Every row gives one point. The last column is the point's height on a tilted bowl or saddle (a function of degree 2), plus a little noise. Count its main directions that bend up, bend down and stay straight.

Points, 17 rows:
[[ 17  -8  -3  -4]
 [  8  -2  16  -9]
 [ 25 -32   2  10]
 [-32  -1   7   1]
 [-13 -44 -45  45]
 [-49 -24  -8  26]
 [ 20 -23  -4   4]
 [  5 -29 -12  10]
 [ 23 -60  42  42]
 [-30 -53 -43  60]
 [  4 -12   8  -5]
 [  9 -47  29  23]
 [ -1  40 -27   0]
 [ 14 -12   6  -4]
 [  2 -11 -28   5]
 [-11  15  -9  -8]
 [ 17   9 -43   9]]
Directions: 3 up, 0 down, 0 straight

Points (16 x 4):
[[ 34 -38 -27 -31]
 [ 22 -41   6 -16]
 [  6 -15 -48 -21]
 [  5  42  26   8]
 [-10 -21  40  -6]
 [-10 -60  14 -10]
 [-27 -19  16   0]
 [ 12  27  16  15]
 [-23  25  16  -6]
 [-48 -30   0  12]
 [ 17  -6  30   4]
 [ 29  23   9  24]
 [ 49  42  22  60]
 [ 20  13  26  12]
 [ 14  17 -32   8]
 [  6   6  -8   4]]
Directions: 1 up, 1 down, 1 straight

Points, 23 rows:
[[ 48  54   8   2 -60]
 [ 27  38  18  -6 -28]
 [ 20  22   9   9 -17]
 [ 11  15 -24 -11 -11]
 [  7  21  -3  23 -22]
 [ 15 -13   1  21  -2]
 [-16 -28  38  60 -53]
 [ 43  18  -6   8 -23]
 [-16 -35 -23  -1 -19]
 [-27 -14 -35  15 -31]
 [-36  16 -28 -15 -34]
 [ -4  16   5  19 -21]
 [ 42  -1  -8  29 -12]
 [  5  32 -26 -11 -24]
 [ 14  34   3  30 -39]
 [  4  44  35 -19 -30]
 [ -2  -2 -10 -28  -4]
 [ 12   6   3  13  -8]
 [ 50  -9  -9  11  -9]
 [ 19 -14  24  41 -15]
 [  4  20  11   2 -14]
 [-26  -5  18  -7 -22]
 [ 17  33   6  27 -35]]
Directions: 0 up, 3 down, 1 straight

Points (25 x 5):
[[ 11  -3 -14 -14 -14]
 [-13 -20  -8  48 -10]
 [ 11   8   9 -19  -8]
 [-17   7   2 -36  -9]
 [-12  13  11  12 -10]
 [-37  15 -21 -56   6]
 [ 15 -26 -24   3   8]
 [ -6  -4  14 -28 -11]
 [  2  31  17 -20  11]
 [-21  32  11  25   2]
 [  8   2  21 -12  -3]
 [-34   2 -14 -14 -10]
 [ 13   5  -7 -21 -15]
 [ 19 -13  -2 -13  -8]
 [ 20  33  -1  25  12]
 [-16 -14   1   1 -16]
 [  6 -21  49  44   9]
 [-16  11   1  31 -18]
 [  4  45  -1  18   6]
 [  0  23  24 -38  14]
 [  3 -13 -21  -4 -10]
 [ 60 -25 -26  -8  60]
 [ 18   6  13 -30  -5]
 [ 25 -38  46 -11   5]
 [  8 -32  41  -5  -5]]
Directions: 2 up, 0 down, 2 straight

Points, 26 rows:
[[ -7  17  11   4   2]
 [-18   1 -12   9 -20]
 [  6  19   4  -1  -1]
 [-12  60  30 -15 -35]
 [ 23   5  23  -7   5]
 [ -7 -17 -25  -1 -31]
 [-16 -13 -14  21 -44]
 [-31   3  46  15 -47]
 [ -8 -20  14  38 -60]
 [-14  22 -21  -8 -12]
 [ 13  15   6   1  -1]
 [ -7  -4   6  20 -20]
 [-16  17  -8  -5  -1]
 [ 12  15  15 -20   4]
 [  1   2  13 -21   7]
 [ -3 -35   1  -6 -26]
 [ 28  18  -6 -15 -20]
 [ -6  -7   5  31 -38]
 [-33  16  -1 -34  11]
 [ -9 -32 -21 -23 -27]
 [-10   2  30  -1  -2]
 [ 14 -23   1 -11 -14]
 [-11  11   0 -20   8]
 [ 16  26  10  -9  -3]
 [ 23 -21 -15 -23 -30]
 [ 21  27  18  -7  -4]]
Directions: 0 up, 3 down, 1 straight

Points (46 x 7):
[[-22  24  -7   7 -19  17 -41]
 [-16 -32  15 -45 -31 -42   9]
 [ -7  -3  -6  17   4  26 -17]
 [ 17 -28 -18 -30  29  -5  -9]
 [ 25 -29 -15  12 -24  -4  -3]
 [  1 -14 -19  12 -16  -3   1]
 [ 15  20  -4 -31   2   8 -15]
 [ -6 -36 -29 -14  34  -4 -19]
 [-44 -56 -15  20  -5 -22 -22]
 [ -8  35  27  12  -7 -15 -40]
 [-11 -15 -28 -20   4  42 -39]
 [-37  18  12  -9  30   0 -60]
 [ -6  -6  15   2 -24  10 -21]
 [  8  -5 -10 -20  -1 -10   3]
 [-13 -20 -18 -12 -27   6   0]
 [ 37 -14 -19 -15  -3  10   5]
 [ 13  32  27  -5  24   0  -5]
 [ 16  -4 -31  17  -3  14  -5]
 [ -8   5   6   0 -12  20 -21]
 [  6  27  -7   1  45 -11 -17]
 [  3 -20  45  16 -24  50 -59]
 [ 18 -10   6  17 -34   4 -17]
 [ 60   3 -13  43   9  17  10]
 [ 31   1  43 -11  24  29  36]
 [  0  45  18  24  34  11 -11]
 [-39 -32 -30 -17  12  -2 -26]
 [-14  15 -15  -3  43 -23 -37]
 [ 27 -43 -23  -6 -23  -4   1]
 [ 47 -10  -5  12   3 -12   4]
 [  8   9  -9  -8  -6  25  -9]
 [ 25 -23  27  15  10 -44 -21]
 [-20  25   3 -11  25  35 -44]
 [-27 -43  14 -17  14   4 -38]
 [-19  -6  -4 -12   6 -33  -6]
 [  2  13  14   2 -29 -17 -16]
 [-30   8   1   5   3 -16 -25]
 [-10  30   5  -5  31  27 -24]
 [ 26  -9  22 -35   9 -15 -13]
 [  8  15  45   4  30   1   2]
 [-30   7  21 -22  -8 -25 -33]
 [ 56 -21  39  14 -26  21 -20]
 [ -6 -11  -8  -7  -5   9  -5]
 [ 36   8 -56   3  16 -29 -24]
 [-11  -5  -5 -15 -39   4  -8]
 [ -9 -29 -13 -27  -7 -21  10]
 [  9   7  12 -19 -19  -4 -11]]
Directions: 1 up, 5 down, 0 straight

Points:
[[-25  -8   1  14  -8  21  13]
 [-25 -14  16   9  -3  -3  14]
 [ -6  -5  25 -20  21  -4   6]
 [-29 -14   7  30  13   7  -9]
 [  9  -7  -1 -13 -11  -5   2]
 [ -9   8 -10   9  -2   6   7]
 [ 11  -5   1  -8  16   0  20]
 [ 13 -26   9   0  -1  -6 -13]
 [ 26  23   3   0  27   4   6]
 [  9 -17  14 -15  -1   6  -3]
 [ -3  -8  23   3 -16  -5   0]
 [ -3  -3   4  14   0  -9   1]
 [-17   8  18  -8   8   7   7]
 [  9 -11  -4  11  13   9  -5]
 [-24  19  -3  -2   0 -15  15]
 [ 15  -7 -20  20   1  28 -53]
 [-18  49  14  -8 -18  -8  -6]
 [-17  24   6  17   9   7   9]
 [  0  -1  -6  22  13 -24 -35]
 [ -1  17  33  -6   4  -1  -9]
 [ 34   1  -3   1  10   8  -7]
 [ 14  28  12   1  12  -2 -19]
 [ -1  13  13 -17  10  23  -1]
 [ -8  -2  -3 -11  21  -9  16]
 [  2 -17  18   0 -10  13 -16]
 [ 13   0  -4  15  -1   2 -17]
 [  3 -15  -5 -16 -16  -5   5]
 [ -9 -15 -18 -14   1  -2  10]
 [ -9 -22   9  11   6  16 -15]
 [ 22 -30 -14   7  -1  -9 -24]
 [-15 -25 -14  16  10   4 -21]
 [  6  -6   5  -3 -17  17 -13]
 [ 15 -15  15   0  -9 -16 -23]
 [-12   9  26   2   7   4   7]
 [  3  21  -3 -18  -9 -19 -14]
 [-26  13 -11  14   2 -16  16]
 [ -3 -23   4  -8  -7 -60 -49]
 [ 16   1   0   3  -2  14 -12]
 [ 15 -24  -5 -13 -13  16 -24]
 [ 14  11  -7  33  -1 -12 -60]
 [-18 -14  -1   5 -16   7  19]]
Directions: 1 up, 4 down, 1 straight

Points, 70 rows:
[[ 26  -6 -24   9 -16  23  -6  -5 -15]
 [ -6  10 -25  -8   2 -23 -25  12 -13]
 [-24 -30   7  11  22  20   2   9 -20]
 [  0  19  14  22  -9   5 -20 -19   3]
 [-11  12 -19  19 -11 -30  -4   0 -16]
 [ 12  23  -5  16  -6 -16  16  -6  -6]
 [-12  20 -21  18  30 -14   8  23  -8]
 [ -6  -2 -23  20  -7  12  -5  -2 -14]
 [ 11  17  12 -25   2  -6   8 -23  -2]
 [ -2   2   9  -3 -20  -8   0   4   3]
 [ 45 -12  12  18   3  11  14 -17 -37]
 [ 23  18  -1 -26  20  21  -3 -10   7]
 [ -6 -11  10 -18 -16  12  -1   6  -4]
 [ 19  43  21  35 -11 -23 -16 -13  -6]
 [ -3  23   8   7  11  17  25 -12  -4]
 [-19  -1   7 -22 -34  12   0  -6 -17]
 [ 28   3  19 -10  -5  -7  25  33   5]
 [ 23   0  16   0  -5 -10  12  16   7]
 [ 20   5  11  15  31  20 -15   6  16]
 [  1  18 -13   5  -4  10  -5  -7   2]
 [ -6 -31 -11 -17  21 -30  -2  -1 -25]
 [ 22   8 -10 -13  -1 -21  -5  29  -3]
 [ 23  10 -17   5  -1 -19 -23  -3 -15]
 [ -9 -29 -30  -1  22 -38 -26  -4 -60]
 [ -8  31 -30  21 -46  -4 -13  -8 -32]
 [ 10   6  -6   7   0  16   8  -3  -1]
 [-25   3 -13 -14 -12  -9 -15  24  -9]
 [-13  -2 -12   7   0 -14  10 -13 -13]
 [-32   4 -18 -23  -5   4  -5 -13 -21]
 [-10   7  21  31  10 -23   7  37  29]
 [-18 -31  -7  23  23  15 -16 -20 -39]
 [ -7  -1  15   2 -14   9  -3  34  10]
 [ 14  13  -5   4 -17  -6   4 -14 -11]
 [ 34  -4  -8  -6  14   9 -13 -16 -16]
 [-15 -19  29  29  14  18   5 -23 -19]
 [-29 -10 -28 -45   0  28 -13  -1 -29]
 [-38 -42   8 -19   8   7 -33   2 -40]
 [ -4  21  -3   8   0 -17   8   5   8]
 [ -3   5  35  -8 -16 -32  22  -2  28]
 [  9 -14 -18  35   7 -18  16  17 -30]
 [-28 -10 -16  39   4  -8   8 -28 -42]
 [  3 -15  -5   3   1   2 -55 -24 -27]
 [-29 -11  -4  -3  33   8  -1  -4 -16]
 [-14 -17  -2 -19  14  -8   1 -12 -12]
 [ 17  13  -5  -5 -19 -52 -18  13 -23]
 [ -4 -18 -19  15  11   1  20 -16 -36]
 [  8 -34   9  -9  -7  -8 -15 -19 -32]
 [  1 -54  60  21 -20 -16 -20  -7 -25]
 [ -3  18 -19  -7  15   8 -24 -10   2]
 [-24  19  13 -12  10  17  -8 -15   2]
 [ -1 -18  -3  14 -11  12   1   8 -12]
 [-11   2  -4  -6 -10 -13   9  17   1]
 [ 14  15   5  -2 -30  15  17  -9 -14]
 [ -6  21  20  14  20  -4 -11  28  34]
 [-12  -6  17  -5 -23 -22 -14   3   1]
 [ 15   0  22  22  30 -35  11 -15  11]
 [-18  18 -19   8  29  -6  10 -13 -16]
 [  7 -11  19  26   3  12 -21  49  19]
 [ 10  -7  19  -1  -1   6  -3   8   9]
 [  7 -45  -1  18   1  -2  23 -13 -47]
 [ -4  -2  10  -2 -17  -5  10 -10  -3]
 [  2  -2   2  14   2 -21   0  10   6]
 [ -6   3  14  -9   5   2  18 -10   5]
 [-21  20  16   8   7 -22 -30  -2  19]
 [ -2  -6  -6   1 -20  10  26  11 -15]
 [-13  -9   8   5  26  -3   4  13   8]
 [ 35 -17   1 -14 -13  -2  -5  -8 -28]
 [ -5  15   0 -14   1  19 -21 -15   6]
 [ 19  21 -13 -33  14  18  32 -29 -20]
 [ 17 -22  11   6 -16  34 -22  11  -3]]
Directions: 1 up, 6 down, 1 straight
